Each row of a before or after table is a point. The points were changed in one or more steps. Then noise was added and the rows were shuffled. The steps act on columns, c1 being the first. Name the steps. A step turns or swaps two columns, mirrors them in a line or flattens them onto one, adds a multiple of one to another, or multiplies or shifts one. Angles are multiples of 10 degrees, from the lower column toward the higher: turns from -170 to 170, lines from 10 to 170 but not 90. Use the fewest steps. Two steps may share a column if one is a turn and the other turns, adds or multiplies; they go together, in the order done. Otherwise the lowest column goes first.
In the rows, zero is written as 128.

Before, 8 rows:
[[ 99 106]
 [ 88  74]
 [161 110]
 [104 107]
 [136 137]
 [162 149]
 [ 88  98]
 [141 135]]
After, 8 rows:
[[149  97]
 [ 92 124]
 [ 66 101]
 [142 129]
 [ 97 123]
 [168 130]
 [ 80 123]
 [138 131]]
Steps: turn c1 and c2 by -30 degrees

Before, 11 rows:
[[105 138 113]
 [ 93  57 128]
 [160 109 143]
 [130 159 175]
 [162 140 154]
 [166 151 140]
 [ 97 117 112]
 [168 138 148]
 [173 137 117]
 [150 115 114]
 [ 74 154 134]]
After, 11 rows:
[[150  57  95]
 [127 140 169]
 [ 91 136 161]
 [130 110 166]
 [167 161 149]
 [132 135 173]
 [118 152 169]
 [127 117  99]
 [158 151  83]
 [127 139  97]
 [105 113 138]]
Steps: mirror c1 and c3 in the line at 60 degrees

Before (8 x 4):
[[159 131 112 165]
 [ 86 175 142 104]
 [ 86 104 100 122]
 [ 97 119 128 162]
 [ 95 106  82 144]
 [144 177 138 108]
 [ 69 154 144 118]
 [145 111 109  76]]
After, 8 rows:
[[ 87 110 143 151]
 [139 167 106 160]
 [146 106 105  93]
 [111 119 128  95]
 [109 140  80 105]
 [ 92  98 144 172]
 [101 154  95 126]
 [140  94 134 170]]
Steps: multiply c1 by 0.7; turn c2 and c4 by 150 degrees

Before, 11 rows:
[[107 120 147 149 140 132]
 [144 130 121 106  91 175]
 [147 168 140 129 129 136]
 [ 98 130 124 146 128 131]
 [158 138 124 106 128 144]
 [169 171 117 104 155 150]
 [122 135 147 142 121 169]
 [102 127 145 149 117 132]
 [135 161 127 111 124 151]
 [120 105 138 133  87 136]
 [116 118 149  95  94 140]]
After:
[[111  99  99 133 140 137]
 [167 162 170 103 153 177]
 [ 99 168 107  96 126 141]
 [202 168 156 105 130 144]
 [233 206 189 102 120 149]
 [ 66  94 113 146 120 132]
 [ 80  87 136 151 108 134]
 [114 112 173 142 115 171]
 [ 52 106 133 146 129 132]
 [145 185 161 111 134 150]
 [177 167 133 126 117 135]]
Steps: multiply c1 by 2.5; add -1.5 times c4 to c2; turn c3 and c5 by -120 degrees; add 1.5 times c6 to c3

Before:
[[ 59 162 147 167 146 130 175 128]
 [112  68  92 127 139  86 148 105]
 [123 119  97 169 121  91 123 150]
 [ 81  69  88 100 132 100 136 138]
 [156 126 107 153 111 135 108 113]
 [156 101 105 171 132 133 115 164]
 [ 79 112 137 130 176 107 133 114]
 [140 110 109 125 120  94 144 158]
 [ 85 109  90 140 140 113 108 149]
 [114  94  75 144 145 128 129 152]
 [161 161  93 173 115  74 126 164]
 [131  68 105 151 107 104 114 151]
 [ 82 154 126 112 166  68 160 100]
 [137 132 138 160 127 147 103 122]]
After:
[[100  68  91 113 140 102 166  81]
 [150  92 124 168  97 137 111 122]
 [165 134 117 171 107 156 103 156]
 [123 147 132 160 137 124  93 136]
 [113 137 137 152 102 130 100 155]
 [150 104 140 150  99 189 107 132]
 [150 113 103 139  96 147 105  85]
 [157  94 129 125 108 146 145 139]
 [153 127  94 145  84 161 124 114]
 [164  74 127 174  91  95 112 161]
 [115 108  86 130 153 144 133  80]
 [126 131 118 167 152  95 163  60]
 [106  86 106 128  97 188 149 111]
 [138  99 111 100  91 188 144  80]]
Steps: swap c1 and c8; turn c2 and c6 by -90 degrees; turn c3 and c5 by 70 degrees; add -0.3 times c4 to c7
